Each row of a before or after table is a point. One or more steps were done to the points. Then noise was added and the rows were shuffled. The steps act on columns, c1 being the first. Name the steps. A step turns or swaps two columns, mirrors them in a line or flattens them onto one, adds a multiple of one to another, or multiplies or shifts one. Angles are multiples of 10 degrees, from the lower column toward the higher: turns from -170 to 170, lines from 10 to 170 but not 90. Use the fewest steps. Two steps may share a column if one is a turn and the other turns, adds or multiplies; they go together, in the order done. Otherwise the lowest column goes first.
In the rows, zero is written as 128.

Before (14 x 2):
[[150 215]
 [ 65 136]
 [156  84]
 [ 56 141]
 [142 136]
 [146 127]
 [162 164]
 [186 118]
 [ 97 109]
 [ 85  85]
 [ 83  97]
 [144 185]
 [100 156]
 [163 169]]
After, 14 rows:
[[137  55]
 [158 104]
 [165 172]
 [110  90]
 [ 77 139]
 [119 182]
 [142  63]
 [114 139]
 [176 102]
 [178 105]
 [ 69 125]
 [125 154]
 [ 81 144]
 [ 45 120]]
Steps: turn c1 and c2 by 110 degrees

Before (11 x 4):
[[117 118 166 137]
 [ 99 124 167 152]
 [105 144 144 142]
 [113 142 166 130]
 [106 205  90 121]
 [114 201 144 125]
 [249 105 150 115]
 [105 115 118 116]
 [122 147 116 120]
 [106 111 163 228]
 [102 143 105 126]]
After:
[[ 99 125 136 150]
 [ 96 143 194 116]
 [108 130 150 196]
 [103 140 158 136]
 [111 130 184 143]
 [106 231 187 117]
 [114 139 184 114]
 [120 122 120 152]
 [252 113  27 109]
 [107 116 115 197]
 [ 95 118 138 116]]
Steps: add -1 times c1 to c3; swap c2 and c4

Before:
[[ 93 133 133 179 152 143 191  77]
 [122 234  76 111 125 196 149 162]
 [114 164 146 144 134  30 159 127]
 [149 162  63 137  90 168 130 127]
 [ 61  96 148 159  87 150 160 112]
 [171 108 173  98 186 178  34 170]
 [119 174 110 157 150 155 113 152]
 [ 83 178  79 155 108 175 119 118]
 [ 87 138 108 155 170 200 105 140]
 [124 204 119 141 195 173 126  80]
 [109 204  92 117 113 161 122 111]
 [ 66  77 107 132 128 108 172  98]]
After, 12 rows:
[[108 163 116  53  89 153 181 128]
 [132 234  91  54 123 117 201 162]
 [163 136 147  53 170 104 153 140]
 [145 206 103  81 113 130 174 113]
 [138 176 148  87 148 129 165 152]
 [134 204 135  86 195 108 176  82]
 [160 135 175 107 149 125 240  77]
 [197  93 163 119  87 109 210 116]
 [174 176 135  56 104 140 168 117]
 [ 83 108 113 122 187  57  88 171]
 [192  78 123 132 128 161 218  97]
 [142 165 150 206 133 183 207 126]]
Steps: multiply c1 by -1; turn c3 and c4 by -70 degrees; turn c4 and c6 by 130 degrees; shift c7 by 50

Before, 14 rows:
[[ 83 116 138 103 128 100 133 150 120]
 [125 138 107 106  49  62 184  64  98]
 [122 176 176 156 188 219 105 123 150]
 [137 102  80 109 196 127 156  98 163]
 [132  97 113 148 181 231 151 178 133]
 [147 147  71 153 126 173 143  74 160]
 [ 47 137 101 136 160 125 103  77  90]
 [ 88 129  62 102 187 192  65  78 121]
 [114  92 131 164 216 158 147 157 139]
 [106 167  10 144 220 138 116 170 125]
 [141 101 105 135 151 124 107 145  83]
 [ 98 152 146  98 187 173 164  80 112]
 [107 185  66 142 155 145  89 100  64]
 [131 111 150 124 184 188  89 142 153]]
After (14 x 9):
[[178 143 148  95  80 191 221 100 124]
 [148 100 149 132  73 174 147 152 122]
 [149 173 174 157  71 212 160 155 132]
 [170 114 130 104 140  94 189 134 122]
 [187 129  64 101  87 205 125 103 119]
 [154 184  64 139 114 154 151 108 129]
 [151 116  84 111  59 137 220 100 121]
 [174 165  10 141  51 122 180 163 127]
 [111 154  69 154 119 184 200  94 129]
 [102 136 112 105 208  92 245  45 120]
 [168  93 136 160  58 148 206 167 132]
 [213 139  91 128 126 144 166  80 128]
 [140 101 123 151  78 200 210 218 127]
 [122 100 100 124 103 127 174 140 129]]
Steps: turn c1 and c5 by -160 degrees; flatten c4 and c9 onto the line at 10 degrees; turn c6 and c8 by 20 degrees; shift c7 by 60
